Each point is reached from the start by the listed moves, each made 0, 1 or 2 times, or once backwards (-1), plus a little noise. Say if it took an odd or an even number of moves. Then give how often each move was made.

Moves:
(1): 11; 5; 21
(2): -27; -40; 40
(3): 3; -26; -18
Start: -10; -5; -2
Points:
40; 17; -20 => even (2, -1, 1)
-1; -1; 18 => odd (1, 0, 0)
-57; -54; 117 => even (1, 2, -1)
5; 29; -63 => even (-1, -1, 0)
10; 4; -82 => odd (-1, -1, 1)

Moves:
(1): 13; -12; 11; 9; 13; 4; -5; 10; 10; -3; -13
(2): -8; 18; -4; -7; 3; -5; 5; 9; -5; -1; 3
(3): 8; -8; -4; -2; 2; -3; 12; -10; 4; -1; 7
(4): 3; 12; 15; 1; 9; -18; 5; -16; -1; -7; -4
(5): -7; -15; -9; 2; 7; 0; -13; 8; -10; -12; -18
(6): -6; 11; 3; 7; -1; 5; 4; 3; 9; -8; -5
(7): -1; 1; 22; 22; 4; -30; 10; -2; -7; 4; 1
(8): 8; -7; 1; 8; 7; 1; -7; 1; -10; -10; 9
(9): -10; -7; -5; -6; 9; -19; -12; 17; -4; 4; 16
(10): -8; -11; 9; -1; 10; 22; 11; 2; 2; 12; -6
(11): -1; 7; -17; 5; 7; 13; -10; 5; 9; 8; -3
Start: -5; 14; -4; 4; 11; -4; -1; -3; 10; 2; 12
Points:
-35; -23; 42; 23; 48; -121; 37; -15; -31; 4; 47 => odd (-1, 0, 2, 1, 1, 0, 2, 0, 2, 1, -1)
-60; 43; -29; 41; 67; -4; -38; 92; -1; 13; 44 => even (0, 2, -1, -1, 0, 2, 1, 2, 2, 1, 2)
-37; -38; -44; 30; 45; -6; -6; 22; -11; -4; 18 => even (-1, 0, 2, -1, 2, 1, 1, 1, 1, 1, 1)
-18; 69; 15; 56; 51; -93; -9; 23; 30; 11; 3 => odd (1, 1, 0, 1, 0, 1, 2, -1, 1, -1, 2)
-8; 88; 11; 4; 8; -13; 16; -25; -19; -16; 39 => odd (-1, 2, -1, 1, -1, 0, 0, 2, -1, 0, 0)
